Each row of a before or after table is a point. One or more steps were done to the points. Then noise was added and the rows were shuffled. The steps act on how far a point lies along the listed directions, d1 being the first. What was done? A step turns or swaps two directions, mirrors them in a line or flattens them onto one, adds a multiple of one to another, or multiplies one. Angles are multiples of 10 degrees, from the lower direction toward the higher: turns from -170 to 170, lines from 10 to 170 but not 90. Use the fewest steps. Two steps may share a direction if one is a turn and the other turns, adds or multiplies; they go together, in the order done. Otherwise the lowest direction goes first.
In the rows, 128 means zero.

Directions:
(1): [153 169 137]
(2): [ 87 154 126]
(3): [135 134  80]
Before, 14 rows:
[[154  93 110]
 [ 95 130  90]
 [133 117  87]
 [118 146 122]
 [172  68  77]
 [ 92 118 110]
 [156 151  94]
 [ 72  88  92]
 [141 113 139]
 [134 150 128]
 [115 159 144]
 [123 140 110]
 [124 163 105]
 [188  94 178]]
After (14 x 3):
[[130 160 104]
 [170 105 175]
 [138 148 126]
 [104 123  91]
 [122 154 143]
 [ 76  85  91]
 [156  79  78]
 [154 149  97]
 [ 98 114 111]
 [124 137 109]
 [135 117 139]
 [122 143 120]
 [143  99 107]
 [133 117  88]]
Steps: multiply d2 by 0.7

Directions:
(1): [105 124 151 154 156 134 115 107 190]
(2): [124 184  85 117 134 144 140  89 136]
(3): [ 97 132 122 127 149 171 167 176 131]
Before, 11 rows:
[[163 110 132 126 102 104 105 128  98]
 [163 103 135 122  90  77  76 102 107]
 [119 151 112 132 146 154 158 127 130]
 [127 138 117 125 134 141 131 135 132]
 [132 153  96 112 129 137 147 120  98]
 [138  67 151 132  95  97 102 155  96]
 [128 135 127 116 133 131 145 144  94]
 [124 157  99 129 151 155 139 112 154]
 [150 118 126 128 116  96 113 138  95]
 [132 132 127 119 112 123 143 130 121]
 [134 152 103 125 122 134 138 103 111]]
After (11 x 9):
[[ 95 130 131 145 167 176 174 164 152]
 [210 103 138 121  54  10  15  25  96]
 [107 139 117 142 166 167 145 138 173]
 [111 125 126 128 144 148 138 152 144]
 [111 113 154 131 149 144 148 170 117]
 [124 110 153 155 137 124 112 105 149]
 [187 102 145 131  86  68  72  92  99]
 [130 117 146 130 119 121 137 133 134]
 [165 108 139 135 113  73  89 117 103]
 [107  97 156 146 149 132 131 144 149]
 [163  98 117 114  74  79  99 123  61]]
Steps: swap d1 and d2; multiply d3 by 2.5

Directions:
(1): [127 131 137 130 122 165 138 189  92 144 128  79  95 131 165 170 127 156]
(2): [127  92 140 125 160  90 191 149 112 159 156 165 125 147 112 142  88 140]
(3): [142 156 121 100  81  45 111 155 126 113 160 113 135 117 144 142 121 124]
Before (14 x 18):
[[131 122 113 132 138 172 123 135 118 136 116 118 117 127 134 126 143 129]
 [131 129 132 123 109  90 130 126 123 115 142 137 132 128 132 135 122 125]
 [141 138 136 126 110  99 110 131 128 117 134 117 125 119 136 125 133 138]
 [114 119 133 133 139 155 137 117 140 139 116 118 125 139 124 120 135 120]
 [126 149 124 119 101 125  90 123 138 114 122 124 130 117 130 125 144 114]
 [114 116 140 139 149 182 150 173  94 150 125  84  88 140 150 169 121 151]
 [122 135 129 122 117 127 129 131 125 124 130 127 132 118 127 133 131 123]
 [129 142 127 114 119 135 115 128 123 134 120 108 124 124 140 135 133 136]
 [132 113 131 125 156 147 134 128 127 134 124 135 127 143 119 125 118 128]
 [142 149 114  99  96  52 113 143 132 128 160 124 140 117 135 135 114 120]
 [143 143 127 119 108 109 119 142 117 130 142 107 118 120 139 148 125 129]
 [134 114 132 125 145 132 137 118 136 134 131 141 142 150 119 126 115 127]
 [129 139 128 125 122 138 114 148 106 124 127 106 113 129 146 151 130 137]
 [130 129 126 125 116 115 118 120 135 124 123 130 125 119 133 125 132 123]]
After, 14 rows:
[[132 139 124 142 130 187  95  95 136 121 101 111 122 118 126 119 152 119]
 [118  96 127 130 169  79 161  73 154 133 146 194 149 142  75  99 102 103]
 [132 138 136 145 123 176  91 114 131 114 100 100 117 117 140 116 157 139]
 [121 151 125 130 105 177  79 126 133 114 102 102 118 116 141 129 159 121]
 [122 117 133 114 127  80 156 133 137 142 149 135 132 141 120 128 112 118]
 [124 133 133 142 118 173 111 122 119 114 109 108 117 126 145 136 147 132]
 [124 131 122 135 140 151 104  92 134 114 110 140 133 129 116 115 140 117]
 [138 116 110 117 134  93 139 122 131 134 145 157 138 129 112 115 122 116]
 [139 117 134 114 133  99 148 145 123 139 149 134 137 151 129 143 102 134]
 [123 154 115 145 122 249  66 119 131 123  77  67 111 112 156 126 173 130]
 [120 135 129 128 121 147 123 125 126 123 120 124 131 117 127 129 138 122]
 [139 112 131 109 146  83 150 143 125 137 152 149 134 145 115 132  98 127]
 [126 138 125 120 128 147 109 102 136 129 110 122 132 124 127 118 140 127]
 [127 131 127 131 117 145 112 126 129 125 112 114 116 118 142 131 140 129]]
Steps: add -1.5 times d3 to d2; turn d1 and d3 by -150 degrees

Directions:
(1): [148 141 155 155  90  98 100 133 169 145 117 108 146  85 141 156 103  83
 167 192 127 116  97  85 115 115 129 102  93 106 144 148]
(2): [117 142 158 146 100 160 124  95 139 113 122 116 111 141 177 116 126 123
  68 106 108 139  96 156 128  97 139 123 126  72 206 103]
(3): [ 79 163 173 109 109  91 117 130 134 120  84 131 125 138 172 149 176 124
  97 149 113 116 141 112 128 103 131 146 192 172 104 155]
(4): [114 108 161 110  75 122 162  94 128 112 127 108 111 153  79  79 175  90
 142 145 135  87 144 110 171 176 131 110 130 104 131 109]
Before:
[[145 138 119 168 156 130 106 145 140 156 141 128 142  77 148 155  63 117
  141 152 123 149 114 133 111 126 143 132 110 129 130 148]
 [169  93  67 145 170 205 173 128  80 114 159 156 112 164  81  83 109 194
  121  66 128 146 143 178 123 141 137 134  85  89 153  88]
 [167 115  95 137 185 145 116 139 133 145 159 131 142 116 122 154  84 154
  159 117 116 134 120 138 113 118 124 132 102 148  98 119]
 [120 124 141 124 112 113 119 117 129 122 118 132 133 131 128 139 143 129
  105 121 137 115 129 133 129 133 136 123 153 144 117 138]
 [170  91 103 165 103 150 127  97 153 124 169 114 131 112 102  98  92  87
  157 118 133 141  93 129 142 166 144  94  56  72 177 100]
 [103 144 105  96 172 113 117 150 123 145 119 134 133 118 153 173 133 154
  121 111 123 140 141 132 110 111 118 165 170 190  77 145]
 [157 108  75 150 173 176 142 123 102 106 161 155 136 143 139 102  81 165
   88  65 142 175 107 173 120 105 114 128 119 108 178  83]
 [113 187 132 154 143  97  71 156 163 158 100 115 165  84 205 205  90 125
  121 150 111 144 107 122  90  69 138 137 123 160 127 169]]
After:
[[ 90 162 177 146  80  93  90 109 171 119  90 124 132 116 208 151 157  92
   87 149  99 138 101 109 125  95 149 129 160 141 152 151]
 [144 106 120 130 122 121 122 124 128 129 138 130 138 122  99 132 122 128
  134 121 147 115 129 129 129 148 133 111 121 132 115 133]
 [125 134 136 130 158 167 125 103 130 121 140 125 117 151 166 132 123 159
   83  89  93 135 114 168 125  96 136 140 142 122 147  98]
 [ 75 150 186 115  80 146 167  95 104  86  78 137  95 191 147  91 215 149
   60 119  98 102 155 143 148 112 149 144 185 117 151 116]
 [139 145  51 138 214 138 102 170 115 157 146 137 163 107 145 176  71 180
  134  83 131 165 139 165  94 107 128 150 107 180  94 146]
 [116 149 123 155 170 147 113 138 123 144 132 139 131 103 175 148  85 143
   91 117 113 161 125 163 113 110 146 154 149 141 136 140]
 [142  99  74 108 172 169 151 121 108 136 167 125 118 137  95 117 109 154
  129  69 136 143 133 162 134 152 119 145 111 124 124  95]
 [ 79 141 148 106 124 116 151 114 101  86 100 155 125 173 158 103 185 145
   62 101 129 132 148 139 148 106 116 148 220 172 125 113]]
Steps: turn d1 and d4 by -50 degrees; turn d2 and d3 by 130 degrees

Directions:
(1): [151 123 167  56  88 111 138 125 170 145  91 133 102 133 155 129 103 137
 178  76 171 113 131 168 125 123  97  84 135 135 115 143 106 124 126 109
  92 124 119 126 150  60 170 150 125 142 137  72 172 121 134 126 125 155
 115 174 147  92 131 118 149 155  78 124]
(2): [132 109 193 137 175 153 176 123 110 128 100  94 146 153  61 173 144 119
 103 166 102 168 134 129  98 151 118 155 125 118  95 163 104 106 111 147
 147 171  79 128 130 110 168 158 106 140 185 152 183 148 136 146 130 135
 109 141 118 119 108 115  92 117  96 108]
(3): [110  95 151 115 187 134  98 147 114 131  92 137 116 120 147  77 124 127
 106 124 165  91 100  72 134 132 129 176 147 151  84  93 152 134 137 122
 152 120 156  51 108 135 117 109  70 172 115 106 124 137 142 128 146 164
  91 148 125  79 125 176  96 124 107 100]
Before, 9 rows:
[[135 125  94 183 155 136 124 129 101 115 160 129 159 120 117 139 153 110
   98 159 102 138 132 116 119 117 166 165 110 116 162 107 130 133 117 133
  139 132 115 146 108 175 102 125 144  99 107 177  85 120 136 127 146 117
  132  86 107 171 135 124 141 115 168 129]
 [118 114 126 112 142 104 113 134 136 134 113 145 117 118 145 106 115 124
  123 123 148 109 113  97 143 129 131 147 126 141 107  90 157 129 137 124
  133 117 135  80 115 126 121 108 102 160 102  95 121 125 116 142 130 148
  108 145 117  78 115 139 112 132  99 110]
 [132 126 135 105 129 129 119 125 136 134 113 130 117 128 162 111 102 145
  146  96 138 103 121 132 136 125 113 135 130 137 100 155 124 123 124 112
  117 128 138 119 129 109 135 124 109 134 121  97 110 123 130 125 142 145
  104 156 129 118 119 139 121 150 104 120]
 [160 168 116 128  64 138 151  98 159 125 170 124 147 150  99 184 127 129
  156 116  95 174 168 182 125 107 138  75 106  93 176 184  98 110 103 141
  102 135 101 202 154  96 150 151 185  84 137 155 141 117 120 138 108  95
  154 114 139 175 140  67 170 131 125 160]
 [141 147 145 152  96 131 187 109 115 125 161  98 138 140  70 205 124 128
  148 165  84 186 183 178 123 132 109  91 110  93 145 208  88 117 124 153
  115 154  74 215 156 120 168 163 182  91 175 171 159 124 111 140 100 105
  163 108 119 179 118  76 131 140 122 153]
 [146 127 139 113 105 115 163 107 149 128 119 123 110 157 104 173 118 141
  161 128 108 143 154 178 109 132 124 100 125 117 143 166 122 103 131 130
  108 139  81 167 169  99 169 155 128 102 153 121 154 127 108 140 113 111
  140 138 130 141 127 100 142 129 107 129]
 [139 145 118 141 103 135 155 122 126 132 135 122 148 141  93 176 138 110
  127 135  96 153 140 152 122 142 134 116 115 127 167 151 113 126 129 124
  113 135 111 170 130 128 131 142 164 105 147 145 128 123 124 138 123 117
  170 115 130 154 127 112 131 135 137 145]
 [ 87 105 112 154 181 131  88 152  77 110 138 135 130 124 148  89 146 128
   82 167 123 115 108  55 137 139 159 180 141 147 108  73 168 139 143 128
  181 124 143  53 110 173  67  90  80 158 108 134  92 146 133 134 155 139
   98 114 117 103 140 182 117 116 135 110]
 [139 155 102 124  60 121 150  99 153 131 163 118 131 123 124 175 124 125
  169 132 111 153 162 202 123 134 110  54 115 105 166 163 107 114 116 132
   92 144  97 209 151 108 154 146 209  91 125 149 116 111 107 131 108  98
  174 128 128 164 136  77 167 131 150 156]]
After, 9 rows:
[[149 155 127 142  99 149 149 103 143 122 161 120 153 151  88 176 134 125
  135 133  94 172 159 156 122 112 141 106 111  96 161 176 106 108 103 147
  121 142 101 177 144 109 145 145 164  98 142 165 140 125 125 141 116 102
  142 112 132 166 135  83 149 121 123 146]
 [128 139 114 160 126 142 150 125 111 128 139 121 155 139  86 170 145 106
  108 153  89 154 134 132 123 145 141 137 116 128 162 142 122 128 130 129
  128 137 114 158 121 147 120 134 154 108 145 159 116 128 125 141 127 116
  165 105 124 155 126 121 118 128 145 141]
 [107 133 134 245 190 169 189 117  49 105 182  76 176 142  10 209 162 111
   67 249  27 215 174 111 115 152 144 175 106  87 131 196 113 114 121 182
  179 176  71 194 123 200 133 144 155  94 187 247 129 146 112 150 111  85
  157  63  88 205 103  99  76  98 163 140]
 [140 135  70 148 113 114  96 131 128 121 161 152 138 109 169 110 133 120
  132 114 136 105 130 128 136 102 159 133 115 127 174  90 138 145 128 113
  111 103 143 140 116 157  94 114 153 101  76 138  70 106 135 114 144 125
  138 100 120 159 148 131 171 134 166 137]
 [137 144 119 106  73 120 145 105 156 136 143 120 123 123 134 161 118 126
  170 122 129 142 154 192 122 136 104  62 122 113 149 157 109 114 117 125
   93 144 101 184 149  96 162 146 190 107 125 133 128 113 114 131 113 113
  158 143 132 144 135  90 160 135 135 145]
 [126 115 147 174 172 144 177 110 104 115 125 100 140 165  49 189 146 129
  103 190  63 171 150 136  96 149 143 157 120 110 129 168 130  96 125 155
  152 165  64 157 150 144 154 151 111 104 175 175 148 145 110 151 120  99
  135 111 109 157 112 109 100 100 128 117]
 [101 122  86 112 116 106  72 148 113 118 145 157 108 113 199  75 124 139
  130 117 155  91 112  90 150 122 149 128 143 152 131  69 165 148 150 107
  144  97 161  71 126 146  67  90 106 146  83  95  83 127 128 122 149 141
  112 127 136 100 154 174 159 137 133 127]
 [127 117 130  95 120  97 119 130 151 137 109 147 112 119 151 113 108 128
  139 109 155 109 117 116 141 128 124 127 125 139 113  99 149 127 137 121
  119 115 131  91 125 107 132 115 110 156 104  81 131 122 116 139 127 150
  112 153 124  77 118 129 123 140  91 114]
 [137 125 149 100 128 133 130 122 137 134 105 125 120 135 155 121 102 146
  149  98 135 111 125 140 130 128 106 133 131 134  97 164 116 118 121 114
  114 136 128 124 131 100 146 133 108 134 135  97 124 124 132 129 141 148
  103 161 128 115 116 134 119 153  96 118]]
Steps: multiply d2 by 3; turn d1 and d2 by 50 degrees; multiply d3 by 0.7
